Rows are points. The points of each table are mixes of a few directions, plus a little noise. Count the directions of each table, and those that both share. Where both have some left over, give the other angles between the two spaces (their principal angles), to ten degrees, smallest first.

First (7 x 3)
[[ 18  -6   6]
 [-11   4  -3]
 [-55  18 -17]
 [ 23  -7   7]
 [ -3   1  -1]
 [ 55 -18  17]
 [-27   9  -8]]
Second (4 x 3)
[[ 21   3  -5]
 [ 12   2  -3]
 [ 26   4  -7]
 [-60  -9  15]]
Directions: first 1, second 1, shared 0; angles 40

First (7 x 3)
[[-34 -13  10]
 [  6   5  26]
 [  4   7  45]
 [  2   0  -8]
 [ -5  -2  -1]
 [ 45  17 -14]
 [-19 -14 -60]]
Second (5 x 3)
[[  5   3   4]
 [-17  -9 -17]
 [ 13   6  12]
 [-40 -20 -37]
 [ 40  20  38]]
Directions: first 2, second 1, shared 1

First (5 x 4)
[[-21  36 -40  -5]
 [ 15 -30  34   7]
 [ 33   2 -22 -39]
 [-28  21 -15  14]
 [  1 -29  41  23]]
Second (5 x 4)
[[-32 -22   7   8]
 [ 38  37 -17  36]
 [ -9  11 -22  10]
 [ 28 -21  48 -48]
 [-26  -5 -16  -5]]
Directions: first 2, second 3, shared 1; angles 30

First (7 x 6)
[[  0   0   2   1   0   2]
 [ -1   3 -27 -15  -3 -18]
 [ -1   3 -24 -14  -3 -16]
 [  0   0   5   3   0   3]
 [  3  -8  60  33   6  39]
 [ -1   3 -24 -14  -2 -16]
 [  0  -1  10   5   1   6]]
Second (8 x 6)
[[ 10   9 -43 -15 -14  12]
 [-11 -21   4  16 -16  15]
 [ -7 -12   5  10  -8   7]
 [ -8 -14   9  11  -7   7]
 [ -3   0  21   4  10  -9]
 [  4  14  26  -5  25 -23]
 [ 16  21 -42 -23  -3   2]
 [ -1   3  21   2  13 -12]]
Directions: first 1, second 2, shared 0; angles 40

First (9 x 8)
[[  6  18   5   2  -5 -10  12   4]
 [-19 -60 -17  -8  17  30 -39 -12]
 [-11 -37 -11  -5  10  19 -25  -8]
 [  0  -1   0   0   0   0  -1   0]
 [ -4 -11  -3  -2   3   6  -7  -2]
 [  0   0   0   0   0   0   0   0]
 [ 10  32   9   4  -9 -16  21   6]
 [  5  15   4   2  -4  -8  10   3]
 [ 13  44  13   6 -12 -22  29   9]]
Second (9 x 8)
[[  3 -36  -8  10   5  20 -15  -8]
 [ 26 -56 -10  39   0  34 -12 -15]
 [ -9  -1  -1  -9   3  -1  -5   0]
 [ 13   6   3  13  -6  -1  10   0]
 [ -2  32   8  -8  -5 -18  15   8]
 [ -9   5   0 -11   2  -4  -3   2]
 [ 19  19   7  17 -10  -8  20   3]
 [ -8  15   3 -11   0  -9   3   4]
 [-33  14  -1 -38   9 -12 -12   6]]
Directions: first 1, second 2, shared 1

First (7 x 9)
[[-13  56  60  32  54 -23 -36   5  39]
 [ -2   8  -4   0  13  -3   4  -1   4]
 [  4 -22  -6  -7 -28   8   2   1 -12]
 [  6 -29 -14 -11 -35  11   6   0 -17]
 [  4 -16 -26 -12 -12   7  17  -3 -13]
 [ -2   9  -4   1  14  -3   4  -2   4]
 [  1  -6  -6  -3  -6   3   4   0  -4]]
Second (10 x 9)
[[ 29 -17   0 -14 -19 -29   3   4 -34]
 [  4  -4  -4   9 -11  -7   0 -11 -30]
 [ 14  -8 -23 -10  41  13 -44  22  33]
 [-28  12  -2  -4  34  23 -24  -2  30]
 [ 25   2  -8  13 -26   4  13   1 -18]
 [ -3   7  32 -31 -13  -9  27   7  13]
 [  0  -2   7 -25  18  -1  -8  18  33]
 [ -4  13 -11  25  -6  22   2 -10  -5]
 [-15 -11  13  17 -22 -30  35  -7  -9]
 [-23  11  -4  20   2  14  -4 -22 -15]]
Directions: first 2, second 5, shared 0; angles 50, 80

First (7 x 9)
[[  7 -15  22  13 -17  -7 -33  -2  -1]
 [ -5  -2  -1  11  -6   4  -1  12  -3]
 [-13   9 -20   7   5  11  27  20  -3]
 [ 30 -11  35 -34   2 -28 -45 -60  11]
 [  0 -12  13  23 -19   2 -22  15  -4]
 [ -5   7 -11  -3   7   4  17   5   0]
 [-16  25 -38 -16  27  13  58   9   0]]
Second (10 x 9)
[[ -7   8   3 -41 -18  -6  45   9 -35]
 [-16  -6 -15 -30  27  18  17  13  14]
 [ 21  27  25  39 -14 -30   6  -8  -4]
 [  7  18 -15   6  -6  -4  13  -7   7]
 [-16  -6 -40 -12   6  13  19 -26 -52]
 [  4 -11  52  32  25 -13 -29  14  16]
 [  9  12 -13   3 -20  -3   0  -5  11]
 [  4  -9   6   4  -5   5 -26   9  29]
 [  3  -4   0  33  15  -1 -23 -14   0]
 [-10 -28  -3 -33 -11  20 -23  17  15]]
Directions: first 2, second 5, shared 1; angles 90

First (10 x 11)
[[-16  15   9  26  22  23   4  14 -49  17  -9]
 [ -9   6 -59 -22 -14 -27 -12  16   9   8 -29]
 [ 29  -6  -2 -16 -20   0   3 -20   9  17   3]
 [ 28  30 -57  25   3  13 -19  -1 -13  46  10]
 [ -6  -6  47  26  19  12   3  -2  17 -33  36]
 [-23 -23  20 -39  19  -2   9 -34  17  -8 -15]
 [ 14   2   5   4 -20   3   3   6 -28 -15  -1]
 [  1 -11  18   1   5  -9   1  -4  52  -2  22]
 [-18   2  16  23  -2 -10   6  42   3  -4  -2]
 [  0 -11   3 -27 -12  -3   4 -17 -18 -25 -16]]
Second (11 x 11)
[[-32   7 -15   2  19   0  -4  13 -22 -14 -18]
 [  3   3  24  30  -5  -4   9  36  19  32  11]
 [ 23   0 -14 -19 -19   6   0 -22 -26   6 -11]
 [ 11 -14  58  16  -2   3  15   5  33   7  28]
 [-39   0 -15 -10  27  -2 -10  -7 -11 -48 -12]
 [  4  -2  11   7 -33 -11   1  24 -22 -60   2]
 [ 14  -1  19  11  -2   3   7   5  19  37  11]
 [  4   8 -24   1   9   0  -5  -2  16  41  -2]
 [ -5   5  13  -5   9  23  15  -3 -58  49 -33]
 [ 24  -5 -24 -23 -18  -6 -11 -31  10 -29   9]
 [ -8   0 -33 -10  15 -11 -18 -18  42 -21  14]]
Directions: first 6, second 5, shared 5

First (10 x 12)
[[ 14   2  -4   3   8  11   2 -24  20  -1   2  -6]
 [-23   8 -11  13   6  -6  -4   5  -6  -6 -12   0]
 [ 18  12   0   8  13 -14  -1 -12  29 -14   7 -21]
 [ -1  -6   3   2  -3  18   5 -12   4   5  -3   0]
 [  3 -11  18 -17 -13 -16   6  51 -32  -2   4  26]
 [-19 -13  17  -5 -29   6  -1   7 -13  15   4 -18]
 [  2  -2   4   3   6  -3  10  21  -5 -11  -7  18]
 [  3  -1 -19 -14   1  17 -13 -32  -9  21   4  10]
 [ -3   8  -1  16   8  -3   3  -7  19 -12  -4 -17]
 [  5   4  -8  -7   4  -8  -7   2  -8   3   3   8]]
Second (9 x 12)
[[ -5  -1   1  -4  -5  -3  -3   8  -9   3   0   3]
 [-17  -4   2 -12 -14 -10  -8  24 -31  10   1  11]
 [ 33   9  -3  22  27  20  15 -47  60 -19  -1 -20]
 [ -2   0   0  -2  -2  -2  -1   3  -4   1   0   1]
 [-16  -5   1 -11 -13 -10  -7  24 -31   9   0  11]
 [  3   1   0   1   2   2   2  -4   4  -2   0  -2]
 [-10  -3   1  -7  -8  -6  -5  15 -18   5   0   6]
 [  6   2  -1   4   5   4   3  -9  11  -3   0  -4]
 [ 10   3  -1   7   8   6   4 -15  19  -6   0  -6]]
Directions: first 5, second 1, shared 1

First (9 x 14)
[[ 20   1  41   5 -16  -5  -6   5 -47   3   1  17 -60   1]
 [ 25 -14 -42   4   8   1  -4 -20  11   2   7   7 -29  18]
 [ 13 -15  26  -6  -8 -17 -20  19  -1  -3   7 -23   1 -24]
 [-24   2  43  -8   4 -13 -10  38   5  -7  -6 -24  51 -30]
 [-16  20  11 -19  25  23  25  -8   8  -7 -16  17   9   4]
 [ 21 -14 -35  14   3 -12 -13  -6   7   3  11  -1 -26  25]
 [-21 -17 -14  13   4  10 -13  12 -20   7  -7  16  33 -36]
 [ 13  14 -11 -14 -37  -9  18 -30  47  -3  17 -44  13  11]
 [-31  23 -19  11  17  21  24  -9  -9   2 -15  34   8  29]]
Second (9 x 14)
[[ 23 -31 -17 -27  39 -11 -23  -3  55   1  13 -38   9 -14]
 [-19  23   5  23 -18  -1  12  -1 -27   9  -3  17 -13  34]
 [ -6   2   4   2  -4   2   3  -2  -9   3  -1   5  -1   0]
 [  7  17  -8  14 -22  -3  16  15 -18 -28 -12  16  -3  22]
 [ 13   4  -2   1 -17   6  10  13 -11 -29 -13  13   6 -12]
 [ -2 -26   4 -21  30   1 -22 -15  31  29  14 -26   3 -22]
 [-42  18  30  18 -17  14   9 -19 -47  39   1  21 -13   4]
 [ 22 -39  -5 -36  34  -1 -23  -5  46   3   9 -32  16 -45]
 [  2  25  -9  23 -25  -4  19  17 -21 -25 -11  21  -6  36]]
Directions: first 6, second 3, shared 2; angles 90

First (9 x 18)
[[ 22   5 -14 -24   3 -10   4   1   1  -3   7  17 -21   5   4 -11  20 -11]
 [-11   8  13   4   7 -13 -12   4   1   1  -8  -7  -7   6   3   7   3   4]
 [ 28 -16 -33 -11 -17  28  28 -10  -1  -4  20  20  14 -13  -7 -15  -8  -6]
 [ 13  15  -2 -25  12 -27 -10   8   3  -1  -2  11 -34  12   7  -6  30 -10]
 [ 26 -30 -38   2 -27  49  38 -17  -3  -4  24  16  36 -23 -12 -15 -27  -3]
 [ -8  27  21 -17  24 -47 -31  15   3   1 -16  -3 -43  22  13   5  35  -6]
 [-23  -4  17  26  -3   9  -4  -2   0   2  -7 -17  21  -4  -4  10 -20  11]
 [ -8  17  16  -6  15 -28 -21   9   2   2 -11  -5 -24  13   7   5  19  -2]
 [-38 -21  21  55 -15  37   5 -10  -4   4  -5 -31  56 -17 -11  17 -51  24]]
Second (10 x 18)
[[ 13 -25  -3  17 -17  33  12 -20   0   7   5 -19  15 -26   5 -31 -17   3]
 [-46  22  28  16  17 -27 -22  19  -2  -4 -16  -5   7  23  -8  49  -6  11]
 [-23  16  12   3  13 -19 -12  13  -1  -3  -9   4  -1  17  -5  29   2   3]
 [ 22  19 -22 -40  12 -25   2  12   1  -8   7  33 -30  17   2   3  33 -16]
 [  8  16 -11 -25   9 -21  -2  10   0  -5   2  22 -19  16  -1   9  20 -10]
 [ -4 -15   7  19 -11  20   3 -10   0   5  -1 -17  16 -15   1 -12 -17   8]
 [  3 -44  10  46 -29  60  14 -33   0  14   2 -44  39 -45   5 -43 -44  17]
 [ 36 -10 -25 -22  -8  11  14 -10   2   1  13  13 -13 -11   6 -33  14 -11]
 [ 23   9 -20 -30   4 -15   4   4   1  -6   8  24 -23   9   2  -6  24 -14]
 [-35  14  22  17  10 -15 -15  12  -3  -2 -12  -8   8  16  -5  33  -8   9]]
Directions: first 2, second 2, shared 1; angles 40
